Rows are points. The ring and each string are closed loops that go straight from each point to the next, and from the last back to the first. Before rounding, they use only three directions, however many columns there are. Count how often each string passes through the ring. Passing back the other way cancels.

Ring (8 x 3)
[[20.4, 6.9, -5.4],
[10.6, 33.1, -3.0],
[-6.6, 44.0, -0.4],
[-24.7, 39.8, 5.0],
[-31.9, 19.7, 9.1],
[-20.6, -10.1, 3.8],
[-2.7, -19.6, -3.5],
[14.5, -11.2, -6.4]]
String (9 x 3)
[[25.3, 35.6, -11.1],
[20.6, 40.4, 4.9],
[10.9, 30.4, 16.1],
[0.9, 19.9, 6.2],
[0.8, 21.3, -12.3],
[-2.9, 15.0, -6.8],
[3.7, 15.9, 7.2],
[29.2, 22.2, 6.0],
[31.0, 27.4, -5.4]]
Times through: 0
String (11 x 3)
[[18.3, 38.8, 10.6],
[7.8, 23.8, 13.9],
[1.6, 22.3, -4.0],
[-0.1, 28.1, -18.5],
[1.5, 37.2, -14.0],
[-6.5, 19.6, -6.8],
[-0.8, 26.2, 9.5],
[1.3, 36.5, 11.5],
[4.9, 49.8, 8.2],
[6.0, 52.4, -9.6],
[17.7, 52.4, 0.2]]
Times through: 0

Ring (8 x 8)
[[53.3, -4.6, 5.6, -17.5, 6.3, 0.8, 8.5, 8.7],
[43.1, 39.7, 3.0, -16.2, 13.5, -6.7, 18.9, 13.2],
[6.9, 55.9, -1.2, -5.4, 14.7, -14.9, 24.7, 7.9],
[-31.6, 36.2, -8.2, 7.4, 8.6, -19.7, 23.7, -3.0],
[-45.5, 8.6, -10.0, 12.9, 2.9, -18.7, 18.9, -10.0],
[-37.9, -33.6, -3.6, 12.6, -2.7, -10.7, 8.2, -15.1],
[-7.1, -50.7, 4.9, 3.9, -2.8, -2.0, 1.3, -11.5],
[29.3, -40.5, 7.8, -8.1, 0.3, 2.6, 1.4, -2.2]]
String (15 x 8)
[[86.5, -26.4, 0.8, -27.5, 1.2, 6.8, 3.8, 13.3],
[52.6, -24.8, -21.6, -17.8, -5.9, -4.4, 10.8, 8.1],
[55.7, -36.1, -16.1, -18.0, -6.2, -1.0, 7.0, 6.6],
[45.0, -40.9, -26.8, -14.9, -10.5, -4.9, 8.9, 4.5],
[22.0, -23.2, -17.3, -7.8, -4.6, -7.6, 11.3, 1.1],
[15.2, -18.8, 10.5, -4.4, 4.9, -1.3, 5.9, -2.4],
[18.6, -29.9, 28.0, -4.1, 8.4, 5.5, -0.8, -4.9],
[29.2, -48.9, 38.4, -6.2, 8.4, 12.2, -7.7, -6.3],
[43.8, -60.7, 16.6, -11.5, -0.5, 9.5, -5.5, -2.7],
[48.0, -50.0, -7.1, -14.5, -6.0, 2.1, 2.2, 2.0],
[37.4, -27.9, -17.8, -12.6, -5.4, -5.0, 9.8, 3.9],
[27.4, -12.6, -5.8, -9.4, 1.1, -4.9, 10.6, 2.8],
[23.0, -4.1, 11.0, -7.5, 7.8, -1.8, 8.5, 1.5],
[46.5, -4.8, 35.7, -13.7, 15.7, 8.4, 1.6, 4.4],
[64.7, -10.8, 25.5, -19.8, 11.5, 8.8, 2.0, 8.5]]
Times through: 2
String (7 x 8)
[[-5.4, 8.6, -1.0, 0.5, 6.1, -10.7, 15.2, -1.8],
[-30.9, 26.9, 21.8, 9.1, 16.4, -10.0, 14.6, -7.0],
[-52.9, 18.2, 10.4, 15.9, 11.0, -15.2, 16.3, -12.1],
[-33.5, 2.9, 14.7, 10.6, 9.8, -9.4, 11.3, -10.4],
[-17.1, -5.5, -17.4, 4.0, -1.7, -15.2, 16.6, -5.0],
[-24.1, -5.0, -40.9, 5.1, -9.0, -22.8, 22.5, -4.4],
[-22.5, 8.7, -33.1, 4.4, -4.1, -22.0, 23.5, -2.7]]
Times through: 0

Ring (7 x 12)
[[43.4, 12.2, -1.9, 12.5, -18.9, -14.4, -23.1, -12.0, 1.7, 11.2, 18.6, -8.6],
[23.7, 52.8, -0.7, 13.6, -14.7, -13.3, -18.3, -4.3, -4.8, 6.1, 23.4, -1.5],
[-13.6, 57.3, 0.5, 8.5, -5.6, -6.7, -8.2, 3.2, -7.0, 2.8, 17.3, 1.8],
[-38.8, 32.2, -1.8, 3.3, 0.4, -0.9, -1.4, 4.9, -4.1, 3.6, 7.3, -0.8],
[-39.9, -5.1, 3.0, -2.5, 2.6, 2.2, 0.3, 2.8, 0.6, 5.6, -1.2, -4.1],
[-7.9, -34.2, 14.0, -5.1, -1.7, -0.6, -5.9, -3.1, 4.7, 8.0, -2.0, -6.2],
[31.7, -24.5, 8.5, 3.4, -12.8, -8.9, -17.7, -10.7, 5.4, 11.2, 7.9, -9.2]]
String (18 x 12)
[[46.2, 55.5, 13.1, 11.8, -16.7, -16.0, -21.9, -4.7, -5.8, 4.5, 27.4, 2.2],
[60.6, 57.4, -6.7, 21.3, -25.1, -20.8, -29.3, -12.1, -3.5, 9.7, 31.7, -5.2],
[64.5, 44.7, -9.8, 21.7, -26.6, -21.1, -30.7, -14.8, -1.2, 11.8, 29.9, -8.2],
[57.7, 31.3, 26.2, 6.1, -15.7, -15.1, -22.4, -5.8, -3.4, 4.5, 23.7, 2.8],
[28.6, 18.6, 26.4, 0.7, -8.5, -9.1, -14.3, -1.7, -2.7, 3.4, 15.5, 2.9],
[54.5, 17.8, 29.1, 3.2, -14.0, -13.4, -20.8, -5.8, -1.9, 4.8, 20.0, 2.2],
[65.4, 7.1, -11.4, 18.6, -26.4, -19.1, -30.6, -18.9, 4.3, 15.3, 22.2, -13.9],
[47.9, 4.5, -27.3, 21.8, -26.1, -17.5, -28.7, -19.9, 5.6, 17.8, 19.3, -18.7],
[68.1, 11.4, -11.8, 19.5, -27.3, -19.9, -31.5, -19.1, 3.8, 15.3, 23.7, -13.6],
[46.0, 14.2, -29.2, 23.2, -26.4, -18.0, -28.7, -19.1, 4.4, 17.3, 21.1, -17.9],
[14.9, 14.1, -18.0, 14.8, -16.1, -11.2, -18.4, -10.6, 2.1, 12.5, 14.5, -12.1],
[16.2, 19.1, 1.5, 8.3, -11.7, -9.6, -15.4, -5.6, -0.6, 7.9, 14.7, -4.8],
[30.0, 31.6, 24.5, 2.9, -9.5, -10.3, -15.2, -1.2, -4.3, 2.9, 18.6, 3.9],
[48.4, 58.5, 7.4, 14.5, -18.7, -17.2, -23.5, -6.2, -5.6, 5.6, 28.8, 0.6],
[39.7, 62.2, -9.5, 20.0, -20.9, -17.7, -24.2, -8.5, -4.6, 8.4, 29.0, -4.2],
[13.9, 38.4, -30.9, 21.9, -19.6, -13.9, -20.7, -11.4, 0.0, 13.3, 20.3, -13.2],
[10.9, 26.8, -5.1, 10.8, -12.2, -9.8, -15.2, -5.5, -1.2, 8.4, 15.7, -5.7],
[22.8, 35.2, 15.3, 5.7, -10.2, -10.3, -15.0, -1.8, -4.1, 4.0, 18.6, 1.7]]
Times through: 2
String (8 x 12)
[[0.7, 60.4, -29.2, 21.7, -16.4, -12.7, -17.2, -6.5, -3.8, 10.1, 22.4, -8.9],
[31.9, 73.3, -3.2, 17.7, -17.7, -16.3, -21.2, -4.5, -7.2, 5.5, 29.5, -0.1],
[54.2, 62.2, 11.7, 14.1, -19.1, -18.0, -24.4, -5.9, -6.3, 4.8, 30.5, 2.2],
[34.8, 35.3, 18.2, 6.3, -12.3, -12.1, -17.7, -3.3, -3.9, 4.3, 20.7, 2.0],
[27.0, 33.1, 27.3, 1.6, -8.1, -9.6, -14.0, 0.2, -4.9, 1.9, 18.2, 5.3],
[32.0, 61.1, 23.7, 6.5, -10.8, -12.6, -16.4, 1.0, -8.2, 0.7, 25.3, 7.5],
[7.6, 28.9, 12.9, 3.9, -7.0, -7.4, -11.2, -0.2, -3.5, 4.0, 14.5, 1.0],
[-2.5, 29.9, -12.6, 12.0, -11.0, -8.5, -13.0, -4.7, -1.3, 8.8, 14.3, -7.1]]
Times through: 1

Ring (10 x 14)
[[13.6, -5.6, -29.1, 8.0, 6.8, -44.0, 13.4, -23.8, 9.4, 18.7, 18.4, -13.2, 12.8, -24.1],
[-0.3, 19.0, -16.4, 9.3, 14.3, -49.7, 10.0, -9.4, 4.9, 7.2, 19.2, -22.5, 16.6, -10.4],
[-14.3, 29.9, 0.2, 5.4, 14.7, -40.1, 3.2, -0.7, 1.9, -0.2, 13.7, -29.0, 15.6, -3.7],
[-28.7, 32.1, 22.6, -3.5, 10.8, -19.7, -7.5, 5.1, 0.4, -4.7, 3.4, -34.4, 10.7, -2.2],
[-37.2, 21.2, 39.7, -13.6, 2.2, 5.9, -17.0, 3.6, 1.0, -3.6, -8.4, -35.1, 3.5, -7.7],
[-37.0, 3.8, 40.6, -18.2, -7.1, 24.6, -18.7, -4.9, 2.2, 0.8, -15.7, -30.6, -1.9, -15.3],
[-28.2, -19.4, 24.6, -16.7, -16.9, 35.4, -12.2, -19.9, 3.8, 8.2, -18.3, -20.9, -5.1, -24.6],
[-10.3, -36.6, -3.0, -9.2, -19.9, 25.8, 0.1, -34.4, 6.5, 17.2, -11.7, -10.3, -3.5, -32.6],
[5.5, -36.3, -21.5, -1.9, -13.4, 1.2, 8.3, -37.8, 9.3, 22.7, -0.1, -6.5, 1.4, -35.0],
[12.9, -27.5, -28.4, 2.6, -5.5, -19.3, 11.7, -34.6, 10.5, 23.6, 8.7, -7.5, 6.0, -33.1]]
String (21 x 14)
[[-40.6, -18.2, 56.4, -31.0, -19.3, 55.2, -29.1, -11.8, 5.2, 7.2, -29.3, -28.2, -11.9, -27.6],
[-46.1, -14.6, 23.4, -12.2, -24.0, 55.0, -7.8, -19.6, -4.2, -4.0, -26.2, -21.6, -4.8, -12.6],
[-28.9, -5.8, 0.9, -1.1, -12.6, 19.0, 3.2, -19.7, -2.2, -0.5, -9.7, -19.2, 3.6, -10.9],
[-19.7, 3.7, 25.7, -13.2, 0.4, -1.3, -13.0, -7.3, 6.4, 8.2, -4.0, -27.5, 2.3, -19.9],
[-28.1, 15.6, 47.2, -20.2, 4.9, 0.1, -23.6, 3.7, 6.7, 4.9, -6.7, -35.5, 1.1, -17.3],
[-23.2, 20.4, 49.9, -21.3, 10.4, -11.6, -25.9, 7.3, 9.1, 7.3, -2.3, -37.5, 2.4, -18.8],
[-23.8, 12.4, 16.8, -5.8, 2.0, -6.0, -6.2, -5.8, 2.3, 1.7, -1.3, -27.8, 6.3, -11.2],
[-19.9, 23.6, 41.0, -16.4, 12.9, -20.6, -20.9, 6.7, 8.4, 6.6, 2.1, -36.3, 5.3, -16.4],
[-32.4, 49.1, 56.7, -16.6, 21.9, -28.8, -26.4, 22.5, 5.1, -3.6, 3.6, -46.6, 8.9, -4.0],
[-38.6, 49.4, 40.9, -7.4, 17.1, -22.5, -15.6, 17.8, -0.8, -10.8, 2.6, -43.0, 11.6, 4.4],
[-37.7, 29.7, 11.1, 3.3, 3.3, -5.8, 1.0, -0.1, -5.7, -12.0, -1.1, -30.9, 11.5, 5.3],
[-32.7, 10.2, -9.7, 8.8, -7.0, 5.7, 11.4, -15.0, -6.9, -8.9, -3.6, -21.1, 10.1, 1.2],
[-40.2, 21.0, 16.4, -1.1, -2.1, 7.5, -2.3, -3.2, -5.1, -10.3, -6.9, -29.7, 7.7, 1.3],
[-48.7, 31.5, 60.5, -20.2, 4.1, 13.3, -26.8, 13.3, 0.0, -8.5, -13.4, -42.4, 1.6, -3.9],
[-46.9, 20.1, 63.4, -24.7, -0.9, 23.4, -29.6, 8.5, 2.0, -4.0, -17.6, -40.0, -2.2, -10.6],
[-44.8, 1.4, 30.2, -12.1, -13.8, 36.8, -11.1, -9.7, -3.1, -5.5, -19.7, -27.5, -1.2, -8.8],
[-28.9, -8.8, -5.4, 1.5, -14.9, 21.4, 6.8, -22.9, -3.3, -1.2, -10.0, -17.0, 3.9, -10.2],
[-21.4, -7.1, 6.3, -5.3, -8.6, 10.5, -1.6, -18.2, 2.2, 5.5, -6.7, -20.2, 2.7, -17.3],
[-18.7, -7.5, -2.0, -1.5, -8.4, 6.2, 3.0, -20.4, 1.6, 5.4, -4.2, -18.3, 4.4, -16.2],
[-21.7, -10.4, 32.9, -19.9, -7.6, 17.6, -17.9, -12.6, 7.8, 11.8, -12.0, -25.3, -3.5, -27.0],
[-31.1, -17.4, 51.8, -29.9, -14.3, 40.5, -28.0, -11.8, 8.2, 11.9, -22.9, -27.5, -10.0, -31.0]]
Times through: 2
String (15 x 14)
[[-2.0, -9.8, -6.0, -2.6, -1.2, -15.1, 2.1, -21.1, 7.9, 15.2, 4.7, -17.0, 5.8, -24.9],
[-1.1, -22.2, -43.5, 13.8, -11.7, -7.3, 23.9, -37.4, 1.1, 10.6, 5.3, -5.2, 9.4, -18.5],
[18.6, -40.5, -59.0, 14.5, -13.0, -16.9, 28.3, -48.9, 7.1, 23.5, 10.8, 2.9, 8.5, -31.7],
[28.0, -52.9, -40.7, 0.6, -12.7, -14.4, 14.6, -49.2, 15.6, 36.1, 8.2, 1.9, 1.9, -47.9],
[11.8, -41.4, -8.1, -11.1, -11.4, -0.3, -1.3, -36.1, 15.0, 30.6, -0.6, -8.3, -2.2, -44.8],
[-1.9, -23.9, 13.4, -16.0, -6.7, 2.4, -10.6, -22.8, 12.8, 22.8, -4.0, -17.6, -2.2, -37.0],
[-13.0, -12.2, 0.4, -4.8, -7.6, 3.7, 0.1, -21.5, 4.7, 10.5, -3.4, -17.7, 3.0, -22.0],
[-24.6, -29.8, -19.5, 3.2, -25.7, 36.5, 13.2, -36.8, -3.4, 3.4, -14.5, -8.2, 0.6, -16.8],
[-17.2, -11.9, -1.0, -3.3, -9.9, 9.0, 1.8, -22.2, 2.7, 7.6, -5.4, -17.3, 3.0, -19.2],
[-14.8, -16.6, 24.1, -17.9, -8.3, 13.7, -14.3, -17.4, 9.2, 15.6, -9.6, -21.8, -3.1, -30.5],
[-10.6, -34.1, 37.8, -29.7, -14.1, 28.4, -24.5, -22.0, 14.8, 25.2, -16.6, -20.2, -10.7, -44.4],
[-3.3, -57.0, 7.2, -20.3, -26.2, 39.3, -8.8, -41.1, 12.7, 28.4, -17.8, -7.2, -11.1, -48.1],
[4.5, -53.9, -23.9, -4.6, -23.9, 21.4, 8.8, -47.3, 9.3, 25.6, -7.7, -1.2, -3.5, -41.0],
[20.9, -41.8, -8.6, -12.3, -6.8, -12.7, -2.8, -35.5, 18.8, 36.1, 4.4, -8.2, -1.5, -49.7],
[14.7, -20.4, 0.1, -10.9, 2.7, -26.2, -5.5, -23.0, 16.8, 29.1, 8.7, -15.9, 2.8, -40.2]]
Times through: 1
